Each row of a before or after table is a point. One or more steps were done to the points. Then noise was added and the rows were shuffled. The steps act on how far a point lies along the listed directions, d1 being the first. What was done? A step turns or swaps two directions, mirrors them in a line or flattens them onto one, adds a multiple of one to another, or multiplies one. Angles are multiples of 10 degrees, from the lower direction toward the higher: turns from -170 to 170, lines from 10 to 170 but not 90. Use the fewest steps. Two steps may share a direction if one is a turn and the other turns, adds or multiplies; they go together, in the order done. Otherwise the lowest direction goes first.

Directions:
(1): [-1.2  3.5]
(2): [3.5 1.2]
Before (9 x 2):
[[ 4.0 -4.4]
 [ 2.4 -1.6]
 [ 3.7 -1.1]
 [-1.8  1.3]
 [-3.5  1.8]
 [ 2.9 -4.5]
 [-4.8  0.1]
 [ 2.2 -4.9]
 [ 2.6 -1.7]]
After:
[[ 2.4  0.1]
 [ 1.9  0.1]
 [ 1.5  0.5]
 [ 3.3  0.0]
 [-1.7 -0.3]
 [-4.7  0.1]
 [ 3.3  0.5]
 [ 2.4  0.1]
 [-3.5 -0.2]]
Steps: flatten d1 and d2 onto the line at 100 degrees

Directions:
(1): [ 0.4  3.8  3.1  0.6 -3.6 -1.9]
(2): [-2.3  0.2 -4.5  2.3 -3.0 -1.0]
Before:
[[ 0.3  5.6  0.4  1.1 -4.1 -1.9]
 [ 1.8  4.0  9.0 -3.8  1.9 -0.8]
 [-1.1 -2.1 -2.7 -1.1  2.4  0.7]
 [-2.2 -1.4 -4.4 -0.2 -0.9 -0.2]
 [ 0.1  1.0 -2.0  0.2 -1.7 -0.8]
 [-0.1  4.5  0.1  2.9 -5.9 -4.2]
 [ 1.5 -2.1  0.3 -1.5  3.0  1.8]
 [-1.4 -1.0 -3.1  1.2  0.6 -0.6]
 [-0.7 -2.5 -3.8  1.2 -0.1  0.9]]
After, 9 rows:
[[-1.5  3.2 -4.4  2.4 -3.7 -1.3]
 [ 1.0  0.9  3.1 -2.3  2.1  0.4]
 [-4.5 -4.1 -8.5 -0.2  3.3  1.0]
 [ 0.5  1.9  3.3 -0.1  0.2 -1.4]
 [ 2.3  1.3  4.6 -0.6 -0.4  0.1]
 [-1.4  2.6 -3.4  3.8 -5.6 -3.4]
 [ 0.9  2.7  3.5 -1.9 -1.3 -0.9]
 [ 1.2  2.0  0.0 -0.3 -1.6 -0.6]
 [ 1.8 -2.0  0.5 -1.6  2.8  1.9]]
Steps: swap d1 and d2

Directions:
(1): [ 5.0 -2.2 -0.8 -0.1  4.1 -0.8 -2.0 -1.5  2.6]
(2): [-0.4 -0.7  0.0 -3.2  0.9  4.5 -4.1  3.5 -1.1]
Before (12 x 9):
[[ 0.9 -0.4  0.5 -0.7  1.8 -0.9  0.0  0.9 -0.9]
 [ 4.6 -3.5 -1.1  0.6  4.4 -1.7 -1.0 -3.2  3.7]
 [ 0.1  0.5  0.6  1.2 -0.3 -2.6 -0.2 -1.7  0.8]
 [ 5.1 -1.0  0.2  0.3  2.5  0.9 -0.9 -1.4  3.1]
 [-3.1 -0.9  1.3 -3.2 -2.3  5.0 -3.9  3.8 -1.9]
 [ 6.6 -2.3  0.1 -0.7  5.3 -0.8 -1.9 -1.4  2.8]
 [ 5.5 -0.3 -1.5  0.8  4.9 -2.0 -0.6 -3.7  4.0]
 [ 2.4 -0.4 -1.2  0.6  1.1 -2.4  0.2  0.5  0.1]
 [ 2.1 -1.7 -0.4 -3.6  1.7  4.9 -6.5  6.1  0.5]
 [ 2.6 -1.8 -1.2  1.9  2.1 -2.8  0.5 -2.1  1.6]
 [ 2.5 -1.1 -0.1 -0.4  3.8  1.0 -2.0 -0.3  1.5]
 [-1.6  0.6  2.0 -4.3 -1.7  5.6 -5.4  4.8 -1.8]]
After (12 x 9):
[[-0.8  1.0  0.6 -1.8 -0.9  4.9 -2.2  2.9 -0.2]
 [-2.5 -1.9  0.1 -4.2  0.4  5.5 -4.2  3.2 -0.8]
 [-1.0  0.9 -0.7 -4.1  1.3  5.7 -4.6  3.3 -0.9]
 [ 1.1 -0.6 -1.3 -1.1  0.4 -0.3 -1.3  2.8 -1.2]
 [-0.7  0.2  0.9 -1.0  0.5 -0.5  0.6  1.2 -1.3]
 [-2.2  0.5  1.5 -3.9 -0.4  5.3 -2.8  5.3 -3.5]
 [-6.1  3.1  1.1  0.8 -6.8  0.2  3.0  3.8 -2.6]
 [-3.9  1.3  1.7  2.8 -5.1 -2.9  4.0 -2.3 -0.3]
 [-4.2  3.7  2.6  2.3 -6.1 -2.7  4.2 -1.1 -1.3]
 [ 0.8 -0.2  0.5 -0.2  0.8 -0.1 -2.9 -0.1  0.7]
 [-3.1  0.9  1.1 -1.6  0.0  3.2 -1.2  2.3 -1.7]
 [ 0.6 -2.0 -1.1 -1.2  1.6  2.7 -3.5  2.4 -0.8]]
Steps: turn d1 and d2 by 110 degrees

Directions:
(1): [ 2.5  3.1  3.3  2.2  2.6 -0.9  2.0 -1.4 -4.3 -0.3  3.7  2.2]
(2): [ 3.5  2.5 -1.5  4.4 -4.5 -2.0 -3.3 -0.4  0.0 -1.0 -2.1  0.8]
(3): [ 3.6 -0.8 -3.3 -2.3  3.2 -4.8  0.8  1.0  2.2  0.8 -0.2  3.3]
Before:
[[ 8.3  2.2 -3.2  0.3  2.2 -7.3  0.0  2.5 -1.8  0.5  0.7  4.5]
 [-2.3 -0.6  2.7  1.6 -1.0  2.2  0.8 -1.4 -2.4 -0.1  1.1  0.3]
 [-1.6 -2.8 -1.1 -0.2 -0.9 -1.7 -1.8  1.5  3.4 -0.7 -1.2  0.2]
 [-5.4 -6.6 -2.0 -8.3  5.4  2.8  2.4  1.3  4.5 -0.6  0.5 -2.6]
 [-0.4 -0.6 -0.7 -0.2 -1.1  0.1 -1.6 -0.9 -0.2  1.0 -1.1 -1.2]
 [ 3.0  2.3  3.2 -0.5  2.6 -1.2  1.5 -1.2 -2.5  0.0  1.6  1.9]
 [-1.9 -1.5 -0.5 -1.3  0.0  0.2  1.1 -1.8 -0.8 -0.6  1.2 -1.0]
 [ 5.7  2.3 -3.3 -0.4  3.8 -5.9  0.2  1.2 -0.9  0.3  2.1  5.1]
 [ 2.2 -0.2  2.0  1.5 -0.5 -4.7  0.3 -1.5 -3.0 -0.9  1.3  3.7]
 [-2.1  1.3  2.7  0.5 -0.5  2.2  1.3 -1.1 -1.0 -0.3  0.9 -0.7]]
After (10 x 12):
[[ 0.6  0.1  0.6 -4.1  8.2 -1.1  4.2  1.7 -2.7  1.1  5.0  2.9]
 [-1.4 -0.8 -0.7  0.3 -0.9  1.1 -0.1 -2.0 -1.3 -0.7  0.9 -1.6]
 [-8.4 -4.3  1.0 -2.6 -2.7  8.4 -2.0 -0.3  2.8 -1.9 -1.2 -7.3]
 [ 0.5  2.9  1.8  2.5 -2.2  0.7 -0.4 -1.3 -1.0 -0.9 -0.4  0.2]
 [ 0.4  0.5  1.8  3.7 -2.1 -0.4 -0.5 -1.8 -2.5 -0.4  0.0  1.1]
 [ 1.3 -0.2  3.3 -0.8  2.0 -4.0  2.3 -1.2 -3.4 -0.6  2.5  4.7]
 [-2.3 -3.6 -1.6 -0.8 -0.9 -0.3 -1.7  1.8  4.1 -0.7 -1.6  0.1]
 [ 2.7  3.4  4.7  0.4  3.0  0.0  2.5 -1.9 -3.3 -0.1  2.4  2.2]
 [ 2.7 -1.6  0.3 -4.8  9.0 -3.3  5.0  2.2 -3.4  1.2  4.5  2.3]
 [-0.2 -1.0 -1.2 -1.0 -0.8 -1.2 -2.0 -1.2  0.2  1.0 -1.2 -0.8]]
Steps: multiply d1 by 1.3; turn d2 and d3 by 70 degrees

Directions:
(1): [-1.0  2.3 -3.2  0.5 -0.1 -1.0  2.4  1.7 -0.7 -5.2  5.2  1.2 -4.3 -2.9
 -0.5 -0.3  3.5  0.8]
(2): [-0.9  2.1 -0.1  2.6  0.3  6.1  1.1  2.9 -1.2  4.9  0.5  2.5 -3.9 -1.7
  1.7 -1.2 -3.0 -0.2]
(3): [-6.0 -1.3  0.3 -1.1  3.4 -0.7  3.4  2.3 -3.0 -2.3 -3.4 -4.0 -1.1  0.8
  2.9  0.6 -1.7 -0.2]
Before:
[[ 0.2  1.4 -0.9  0.1 -0.8  0.9  1.2  1.9 -0.2 -0.7  1.3  0.9 -2.6 -2.1
   0.9  0.1  0.7  1.0]
 [ 0.7  2.1 -2.0  1.1 -1.2  1.2  1.4  0.7 -0.5 -1.8  4.3  3.3 -4.5 -3.7
  -0.7  0.3  2.0  0.4]
 [-1.8  0.8 -1.5  0.4  0.5  0.0  2.5  1.5 -2.2 -3.7  2.5  1.0 -3.4 -2.2
  -0.1  0.5  2.1  0.5]
 [-0.4  2.6  0.0  2.0  0.8  4.0  0.7  2.3 -0.7  3.1  1.6  1.2 -2.5 -2.9
   1.1 -1.1 -2.9  0.7]
 [-1.0 -0.8  0.0  0.9  2.1  1.0  0.9  0.1 -1.6  1.5 -2.3 -1.7  0.0  0.5
   1.0 -0.3 -1.3  1.3]
 [-4.9 -1.2  0.1 -0.1  2.7  1.2  3.2  2.4 -2.9 -1.4 -2.4 -2.4 -1.9  0.3
   2.6 -0.6 -1.5 -0.4]
 [ 0.2  0.1 -0.2 -0.8  0.0 -1.8 -0.1 -0.3  0.5 -1.7  0.7 -0.2  0.8 -0.1
  -0.5  0.3  1.6 -0.5]
 [-2.4 -2.0  1.0 -0.5  1.9 -1.6  0.2  0.3 -1.3 -2.7 -1.9 -3.4  1.3  2.3
   1.0  0.5 -0.9  0.1]]
After, 8 rows:
[[-3.2  1.8 -0.4  0.5  1.3  3.4  3.1  4.2 -2.4  0.7 -0.6 -0.1 -4.3 -2.4
   3.2 -0.5 -1.5  0.6]
 [-6.8  2.2 -2.0  1.3  2.8  3.9  6.2  5.4 -4.9 -1.9  1.0  0.2 -8.3 -4.1
   3.8  0.4 -1.6  0.2]
 [-0.9 -1.6  0.0 -2.2  0.3 -4.9 -0.1 -1.2  0.6 -4.7  0.0 -2.5  2.7  0.9
  -0.8  1.1  2.8 -0.3]
 [ 1.1 -3.6  2.4 -1.7  0.3 -4.3 -3.3 -3.2  1.1 -2.6 -2.8 -3.8  5.9  4.4
  -1.2  1.2  0.3 -0.2]
 [-6.7 -0.7 -0.3 -0.3  3.1  0.6  5.0  3.5 -4.9 -3.7 -1.5 -2.1 -3.8 -0.9
   2.3  0.9 -0.6 -0.1]
 [-2.5  5.6 -0.3  5.5  1.5 12.8  2.6  6.7 -2.9  9.9  1.7  4.5 -8.5 -5.1
   4.0 -2.8 -7.6  0.4]
 [-2.8 -1.3  2.0  1.4  2.1  4.8  1.0  1.8 -2.1  5.0 -4.6 -0.7 -0.5  1.5
   3.0 -1.1 -5.0 -1.0]
 [ 1.3 -0.2  0.7  2.0  0.8  3.4 -1.0 -0.4 -0.6  5.0 -1.6  0.5  0.2  0.3
   0.4 -0.9 -2.2  1.2]]
Steps: multiply d1 by 1.6; turn d1 and d3 by 60 degrees; multiply d2 by 3

Directions:
(1): [-1.0  0.7 -0.8 -2.5  5.8  3.0 -0.5  1.2  2.5 -3.1 -1.6 -1.1  2.5 -3.5
  0.5 -2.7 -6.6 -0.4  0.5  0.4 -0.9  0.7  4.4 -0.3]
(2): [-2.5 -2.8 -4.0 -1.6  0.5 -2.0  0.5  0.5 -0.2 -0.1  0.1 -5.6  1.6  3.1
  1.0  3.2  1.9 -4.8  4.2  3.7 -0.5 -2.4  2.7 -0.3]
(3): [-0.9 -1.6  1.5 -0.4 -0.4 -2.6 -0.3 -2.7  1.0  0.1  2.1 -1.8  1.9 -5.1
  7.5 -3.4  1.3  1.2  2.1  2.9  0.9  2.2 -3.7  1.0]
(4): [ 5.1  0.4  1.6 -4.5  1.4 -2.9 -1.9  2.2  0.0 -1.8  1.5  2.7 -3.0  0.6
  2.8 -0.7  1.2 -6.0  1.8 -3.7  0.6  1.8  0.7 -2.3]
(5): [ 4.7 -1.5 -2.1 -1.4 -1.0  2.4  2.8 -2.1  5.1 -3.7  1.5 -0.8  0.0  0.4
 -2.1  2.9 -0.7 -0.3 -0.2  1.5  5.6  2.1 -2.3  3.7]
(6): [ 2.0  2.2  2.6  1.9  1.3  4.6  0.4 -4.4 -5.8  2.1  3.5 -3.3 -2.5 -1.9
 -1.2  0.5 -1.9 -2.8  2.1  1.4  2.5 -0.3  0.3 -2.4]
Before:
[[-0.8  0.9  0.1  0.5  3.0 -1.8 -1.0  4.9 -1.0  0.6 -3.0  4.2  0.4  3.0
  -3.2 -0.8 -3.2  0.7 -3.1 -4.0 -3.5 -0.7  5.9 -2.5]
 [ 1.1  2.9  0.6  0.3  1.3  2.0 -1.5  0.1 -1.4 -0.6 -2.8 -0.9 -1.0  0.8
  -4.2 -1.4 -2.4 -2.6  0.3 -0.9 -0.3 -0.1  2.2 -3.0]
 [-1.7 -0.2  2.5 -0.1 -1.1 -4.4 -0.4  1.7 -0.7  3.0 -1.3  5.5 -1.5  1.3
   4.5 -0.7  5.8  2.0 -1.0 -1.8 -0.6  0.6 -3.1  0.7]
 [-1.4  1.8  0.1  1.4 -0.1 -2.1 -1.6 -2.6 -1.7  1.2  1.7  3.5 -0.4 -2.8
   3.2 -3.4  0.9  1.9  1.8  1.6 -2.6  0.0 -2.8 -0.1]
 [-6.9 -0.6  1.1  2.3 -0.9 -1.2  0.3  0.8 -0.9 -0.4 -3.1  0.5  4.1 -4.1
   2.2 -4.3 -1.5  5.4 -3.7  2.8 -2.8  0.0 -0.2  1.0]
 [-0.1  0.0  1.0 -1.0  0.6 -1.1  1.0  1.2  2.1 -1.4 -1.2  5.0  0.3 -1.2
   4.2 -2.9  0.5  0.3 -1.8 -1.1  0.0  0.7 -1.7 -0.5]
 [-1.7 -2.3 -0.7 -3.6 -1.5 -3.6 -1.2  3.0  6.3 -3.9 -0.4  0.5  2.8 -0.9
   3.1 -1.0  1.7  0.6 -0.3  1.3  1.1  1.2 -3.5  3.0]
 [ 1.9 -0.9  2.1  0.1 -1.7 -3.3 -0.3 -0.4 -0.7  1.0  1.5 -1.2 -2.1 -0.9
   2.2  0.3  2.9 -0.2  1.2  1.8  1.3  0.9 -2.0 -0.9]
 [-6.9 -2.1 -3.1 -2.1  2.1 -2.6 -0.4  3.2 -1.5 -0.3 -1.3 -1.7  1.7  2.3
   1.8  2.1  2.8 -6.0  4.6  4.2 -3.9 -2.0  5.6 -2.9]
 [ 3.7  1.6 -1.8  1.0 -3.1  3.0 -0.5 -2.5  2.5 -0.8 -0.2  1.8 -0.4  0.8
  -5.5  3.3  0.0  0.8 -0.9  0.1  6.0 -1.2 -3.0  3.5]
 [ 3.1 -4.4 -4.2 -1.4  0.5  1.7  3.9 -2.3  9.7 -5.4  0.5 -3.2  3.6 -0.8
  -1.5  2.7 -0.9  0.4  1.6  1.9  6.2  1.7 -1.6  5.7]
 [-0.8  0.7  2.7 -1.1  2.3 -0.9 -3.5 -0.8  0.5  1.2  0.7  2.3  0.8 -3.3
   1.5 -2.0  0.0 -1.6  0.5  0.5 -2.0  0.9  2.4 -3.4]
 [-3.7 -3.5 -1.6  3.1 -4.8 -4.3  0.7 -3.7 -5.0  4.2  3.4 -4.8 -1.0  3.6
   3.6  3.7  7.4 -1.1  3.5  5.7 -0.7 -4.9 -3.4 -0.4]]
After, 13 rows:
[[-2.8  2.9  3.1 -0.4  1.4  0.8 -3.7  3.4 -5.5  1.6 -0.1  0.0 -2.0  1.6
  -2.5 -0.6 -0.6 -3.6  0.4 -2.0 -2.6 -3.0  2.5 -4.4]
 [ 3.5  0.5  0.6  3.3 -5.9 -0.2  1.3  0.1 -0.1  1.0  0.1  7.1 -4.8  5.9
  -6.0  3.8  4.1  4.7 -5.6 -3.6  0.7 -2.2 -4.6  1.5]
 [ 1.0  0.2  0.0 -0.8 -0.1 -0.5 -0.5 -1.5  3.8 -2.6 -1.9 -1.2  1.8 -2.8
   1.4 -3.4 -1.2  0.3  0.6  1.8  1.5  2.6 -2.2  0.6]
 [-7.2 -1.5 -2.6  0.9 -0.6 -1.1  1.0  3.4 -0.5 -1.2 -4.6 -1.2  3.7  1.6
  -2.1  0.1 -1.0  1.4 -2.6  2.8 -3.4 -2.7  3.8  0.6]
 [-2.2 -0.3 -1.0 -1.1  1.8 -1.1  0.6  2.1 -1.4 -0.1 -1.3  1.0 -0.1  2.3
   2.6 -0.1  1.0 -4.5  1.0  0.4 -1.5 -2.5  2.4 -2.8]
 [-0.5  0.3 -5.2 -0.9 -0.1 -2.4 -0.4  0.9  1.4 -1.4 -0.5  2.7 -0.3  4.2
  -2.3  2.2  1.6 -1.8  2.0  1.1 -2.3 -2.2  1.0  0.9]
 [-2.9 -2.5  0.4  0.0  1.9 -5.4 -0.5  1.1  2.2  0.2 -0.7  0.7  4.3 -3.4
   6.7 -4.4 -1.4  3.4 -0.3  1.3 -2.0  2.2  0.6  0.4]
 [ 0.2 -1.2 -1.0 -2.9  1.6 -1.6 -2.5  1.4  4.9 -1.8 -0.9  2.6  1.7  0.4
  -1.1  1.1  0.6 -2.4 -0.1  0.3 -1.1  0.6  3.2 -1.2]
 [ 3.2 -0.1  0.8 -0.4 -1.7 -2.0  0.0  1.7 -0.5  0.1  0.2  0.4 -3.5  2.8
  -2.5  2.7  2.3 -1.4 -0.2 -0.5  1.1 -0.3  0.3 -1.4]
 [-0.2  1.8  0.5  2.6 -1.9  2.2 -1.7 -5.8 -3.7  3.0  2.4 -3.0  0.2 -3.2
   0.3  0.6  0.6 -0.8  3.1  3.7  4.4 -2.2 -3.1  0.6]
 [-2.6 -0.8  0.0 -0.9 -0.4 -4.5 -0.2  3.2 -1.9  3.0 -1.7  2.8 -1.7  5.2
   2.2  2.3  6.3 -1.8  0.8 -1.0 -1.3 -1.7  0.3 -0.4]
 [ 0.8  3.3  4.3  3.9  4.0  6.9  0.1 -4.4 -7.4  3.3  2.5 -3.2 -2.2 -3.0
  -4.0 -0.9 -4.0 -2.3  2.3 -1.7  1.4 -1.8  3.1 -4.1]
 [-0.2  2.6  3.0 -0.3  0.7  1.0 -0.8  3.7  2.6 -2.2 -2.5 10.9 -1.3 -1.9
  -1.8 -2.7 -0.8  3.9 -4.8 -4.2 -1.9  3.2  0.0 -0.6]]
Steps: turn d2 and d3 by -160 degrees; add -0.3 times d3 to d4; swap d5 and d6
